Every row gives one point. Examples show where two turns around zero, p and q, send a point. Write where each new point lands after one turn and then the other. Backwards means that the second turn is done in reverse. Each puzzle has new turns, and all numbers are rounded.

Turn p:
[-0.051 -0.214] -> [0.212 -0.061]
[-0.061 0.207] -> [-0.210 -0.052]
[0.112 0.007] -> [-0.002 0.112]
Turn q:
[0.028 0.172] -> [0.174 0.008]
[0.162 -0.087] -> [-0.052 -0.176]
[-0.190 -0.085] -> [-0.122 0.168]
Where do these land?
p, then q backwards: [-0.087 0.024] -> [0.078 -0.045]
q, then p: [-0.005 -0.081] -> [0.008 -0.081]
p, then q: [0.028 -0.117] -> [0.047 -0.111]
p, then q backwards: [0.053 0.344] -> [-0.137 -0.320]
q, then p backwards: [0.012 -0.170] -> [-0.054 0.162]

Turn p:
[0.102 -0.053 -0.076] -> [0.040 -0.108 -0.076]
[-0.287 0.008 -0.020] -> [-0.116 0.034 0.261]
[0.289 0.172 -0.094] -> [-0.083 -0.049 -0.336]
[0.018 -0.026 0.117] -> [0.085 0.086 -0.003]
[-0.122 -0.101 0.073] -> [0.074 0.036 0.154]
Turn q:
[-0.168 0.029 0.101] -> [-0.031 -0.184 0.068]
[-0.084 0.059 0.043] -> [-0.058 -0.084 0.045]
[-0.013 0.052 -0.256] -> [-0.140 0.067 -0.210]
[0.017 -0.005 0.112] -> [0.048 -0.016 0.102]
[-0.129 -0.108 0.096] -> [0.101 -0.164 0.016]
[0.377 -0.027 -0.095] -> [0.080 0.381 -0.019]
Where do these land?
p, then q: [-0.253 -0.065 0.135] -> [-0.017 -0.026 0.292]
q, then p: [-0.070 0.259 -0.006] -> [-0.024 0.102 0.247]
p, then q backwards: [0.123 0.110 -0.130] -> [-0.136 0.024 -0.159]
q, then p: [0.025 -0.039 0.087] -> [0.063 0.043 -0.062]
p, then q: [0.102 -0.142 -0.210] -> [0.235 0.017 -0.139]
p, then q: [0.072 -0.123 0.123] -> [0.005 0.184 0.039]

Turn p:
[-0.097 0.258 0.010 0.000] -> [0.122 0.040 -0.088 0.228]
[0.121 0.044 0.233 -0.149] -> [0.167 0.212 -0.045 -0.136]
[-0.100 -0.081 -0.079 -0.049] -> [-0.076 -0.104 -0.089 -0.028]
[0.110 -0.127 -0.187 -0.154] -> [0.060 -0.221 0.022 -0.184]
[0.107 -0.042 -0.100 0.051] -> [0.001 -0.087 0.132 -0.032]
[0.093 0.057 0.241 0.153] -> [-0.004 0.276 0.125 0.037]
[-0.234 -0.108 -0.117 0.147] -> [-0.268 -0.116 -0.056 0.114]
Turn q:
[0.051 -0.044 0.137 -0.052] -> [-0.025 0.100 0.108 0.062]
[-0.106 0.013 -0.329 -0.098] -> [-0.168 -0.205 -0.186 -0.156]
[0.029 0.012 0.039 -0.118] -> [-0.095 0.084 0.014 0.002]
[-0.235 0.008 0.030 0.210] -> [0.162 -0.165 -0.097 0.193]
[0.135 0.146 0.215 0.229] -> [0.313 0.193 0.035 0.045]
[0.098 -0.044 0.087 -0.178] -> [-0.144 0.137 0.107 -0.010]
[0.029 -0.091 -0.179 0.008] -> [-0.041 -0.143 0.020 -0.136]
Where do these land?
p, then q: [0.128 0.058 0.078 -0.174] -> [-0.063 0.149 0.029 -0.171]
p, then q: [0.064 -0.071 0.047 0.073] -> [-0.028 0.072 -0.037 0.096]
p, then q: [-0.410 0.004 -0.020 0.237] -> [0.192 -0.357 -0.202 0.140]
q, then p backwards: [0.184 0.099 -0.003 0.076] -> [0.137 -0.003 0.133 -0.113]
q, then p: [0.027 -0.038 0.043 0.022] -> [0.010 0.064 0.017 -0.006]
p, then q backwards: [0.007 -0.051 -0.145 -0.234] -> [-0.036 0.026 -0.231 0.153]

Turn p:
[-0.158 0.111 -0.052 0.108 -0.134 0.285 0.007 -0.161] -> [-0.149 -0.107 -0.039 -0.102 0.308 0.175 -0.071 0.031]
[0.078 -0.065 -0.139 0.119 -0.225 0.004 0.037 -0.074] -> [-0.079 0.023 0.173 -0.004 0.018 0.219 -0.015 -0.127]
[-0.328 0.134 -0.262 -0.075 -0.157 0.164 -0.116 -0.067] -> [-0.071 0.206 -0.185 -0.116 0.320 0.176 -0.201 -0.030]
[-0.064 -0.104 0.191 -0.045 0.145 -0.118 0.139 0.193] -> [-0.067 0.050 0.040 0.015 -0.138 -0.325 0.063 0.088]
[0.159 0.108 0.180 -0.090 0.194 -0.232 0.177 0.169] -> [0.029 -0.071 -0.083 0.129 -0.234 -0.320 0.170 -0.115]
[0.108 -0.053 0.000 0.231 0.097 -0.125 -0.036 -0.089] -> [0.056 -0.122 0.150 0.227 -0.065 0.036 -0.063 0.025]
[0.091 0.031 0.198 -0.027 0.064 -0.082 -0.071 0.228] -> [0.109 0.050 -0.001 0.075 -0.059 -0.178 0.240 0.066]
[0.069 -0.062 -0.135 -0.075 0.066 0.118 -0.020 0.022] -> [-0.029 0.028 -0.105 -0.044 -0.112 0.134 -0.010 0.080]
[0.045 -0.101 0.020 -0.145 -0.050 -0.014 -0.116 -0.220] -> [0.199 -0.056 0.050 -0.178 -0.039 0.080 -0.114 -0.018]
Turn q:
[0.001 0.018 -0.101 -0.299 0.332 -0.001 -0.248 -0.164] -> [0.128 0.249 -0.243 -0.253 0.179 0.098 -0.038 -0.233]
[0.166 0.098 0.051 -0.202 -0.157 -0.067 -0.086 0.098] -> [0.166 -0.016 -0.243 0.119 -0.096 -0.022 -0.092 0.086]
[-0.045 0.088 0.056 0.115 -0.067 0.100 0.140 -0.105] -> [-0.002 0.019 0.193 0.127 -0.078 0.035 0.089 -0.045]
[-0.221 -0.003 0.101 0.188 -0.108 -0.092 0.194 0.071] -> [-0.109 -0.144 0.299 0.110 -0.009 -0.010 -0.138 0.062]
[0.085 -0.111 0.143 0.109 0.008 -0.035 0.002 -0.016] -> [-0.053 -0.170 -0.017 0.069 0.076 -0.037 0.083 -0.050]
[0.042 0.054 -0.053 0.210 -0.018 -0.080 0.172 0.078] -> [-0.029 -0.026 0.181 0.074 0.037 -0.177 0.048 0.138]
[-0.061 -0.144 -0.078 0.106 -0.121 -0.030 0.174 -0.065] -> [-0.202 -0.036 0.132 0.024 -0.121 -0.126 -0.008 -0.032]
[0.140 -0.010 0.064 -0.161 -0.063 0.119 0.031 0.255] -> [0.200 -0.165 -0.120 -0.077 -0.167 -0.004 0.015 0.135]
[-0.107 0.011 -0.183 -0.066 0.195 0.087 -0.380 -0.152] -> [-0.098 0.290 -0.183 -0.195 0.178 0.245 0.041 -0.061]
Where do these land?
p, then q: [-0.189 -0.077 -0.128 -0.133 -0.019 -0.223 -0.160 0.055] -> [0.168 0.193 -0.128 0.194 0.136 0.039 0.043 0.114]
q, then p: [-0.077 -0.200 -0.003 0.001 -0.076 -0.017 0.199 0.077] -> [0.112 0.131 0.186 -0.146 0.031 -0.090 -0.052 0.002]
q, then p backwards: [0.045 0.106 -0.023 0.072 -0.084 -0.152 -0.003 0.195] -> [-0.129 -0.060 0.079 0.099 0.197 0.031 -0.106 -0.003]
q, then p: [-0.242 -0.003 0.039 -0.237 0.023 0.207 0.188 0.035] -> [0.190 -0.080 0.068 -0.321 0.074 0.116 0.161 -0.037]
p, then q backwards: [0.147 0.152 0.139 0.238 -0.103 -0.118 -0.120 -0.224] -> [-0.006 0.096 0.402 0.098 0.122 -0.013 0.119 -0.016]
p, then q: [0.150 0.113 -0.081 -0.200 0.172 -0.089 0.188 0.012] -> [-0.262 0.176 -0.056 0.099 -0.169 -0.099 -0.063 0.003]
p, then q: [0.176 -0.062 -0.178 0.114 -0.005 0.055 -0.110 0.050] -> [0.012 -0.051 0.118 0.026 -0.142 0.112 0.189 0.107]
q, then p backwards: [-0.259 -0.094 -0.019 0.165 0.022 0.154 -0.098 -0.062] -> [0.047 -0.115 -0.121 0.121 -0.224 0.187 0.107 -0.005]
p, then q backwards: [0.108 0.058 0.212 0.187 0.127 0.059 -0.236 -0.008] -> [0.177 0.171 0.196 0.172 -0.005 0.025 0.013 0.202]
q, then p: [0.141 0.009 0.040 -0.208 -0.058 0.124 0.151 -0.131] -> [0.014 -0.095 0.146 -0.055 -0.002 0.164 -0.007 -0.251]
